Rows are points. Before rounding, the points of a table are all equally far from one centre. They may lie mostly on one side of it. Write the centre, to within rounding.

Points (6 x 2):
[[ 13 -25]
 [-19 -35]
 [-51  24]
 [-15  47]
 [-43  35]
 [ -1 -33]]
Centre: [-14   6]

Points (14 x 8):
[[-35 -41 -41   6 -34   7  41  31]
 [ 12  19   7  47  -4 -23  -2  40]
 [ 54 -29 -44  18  38   4   0  12]
 [-23   4 -44   9   7   2  26   5]
 [  9   8 -18 -11 -41  35  31 -10]
 [-11 -25 -43  18 -56  21  33   0]
 [ 45   0 -13  27 -24  32  88  26]
 [  2   3 -38 -11  -3 -32   0  39]
 [ 15 -38 -24  28 -22 -34  20 -31]
 [ -2 -38  -9  63 -27 -34  52   9]
 [-20   2 -36   1 -30  -4  62  15]
 [ 44 -54 -12   6 -25  51  57 -12]
 [ 25 -22 -17  66  -9  28  37 -22]
 [ 17 -25 -44  26  48 -11  13  16]]
Centre: [ 25 -29  -7  16 -11   5  29  27]

Points (19 x 14):
[[ 44  18  16  15  16   5  32  43 -31  34  17  32   8 -11]
 [ 27 -21 -29  23 -59  54  22  33 -42   5  21   4  -7  -6]
 [ -6  23  28   5 -46  -4  62  39  -7  18  20 -21 -31   9]
 [-13 -10  25  15 -39 -24  44   9 -24  -7  11 -15 -48  11]
 [ 57   2  28 -13 -31 -19  40  18 -40  -5  17 -17 -55 -13]
 [ 39 -13  -9 -10 -49  29  94  28 -17 -15  37   0   5  31]
 [ 27  -4 -29  28  35  -3  22  31 -11  33  14   5  21  21]
 [ 36  13   6 -14   9  14  28  63 -36 -18  -5  16  23  -7]
 [ 46 -19   6   0 -46  21  53  15  10  -7  50  26 -23  -7]
 [ 29   7  41  34 -27  -4  29  32  -3  -1  27  10 -16  -6]
 [ 26  23 -42 -22 -53 -29  73 -32 -36  13  27   4  17  13]
 [ 59  -3   2  -4   1  35  80  42 -40   3  -4  21  16 -13]
 [ 23  28 -22  15 -42  31 108  -5  -9  13  26 -11  -9 -17]
 [ 40  57  -6 -12 -52 -21  36  54 -33 -11  25 -15 -10  -3]
 [ 26  36   6 -38  -2 -11  70  33 -19  27  -3  36  -9  28]
 [ 41  43  13  -1 -21  -3  74 -10 -58  -4  11  16 -27 -36]
 [ 17  11  23   0 -39 -31  86  36  -4  -6   5  15 -22   7]
 [ 29  28   3   4 -41  12  32  30 -16  64  24  25 -11  23]
 [ 49   7  -5  42 -49  31  72  46 -49   0  15  15  -6  -5]]
Centre: [ 27  10 -22  -1 -17   5  45  10 -26   3  10  -3 -10   5]
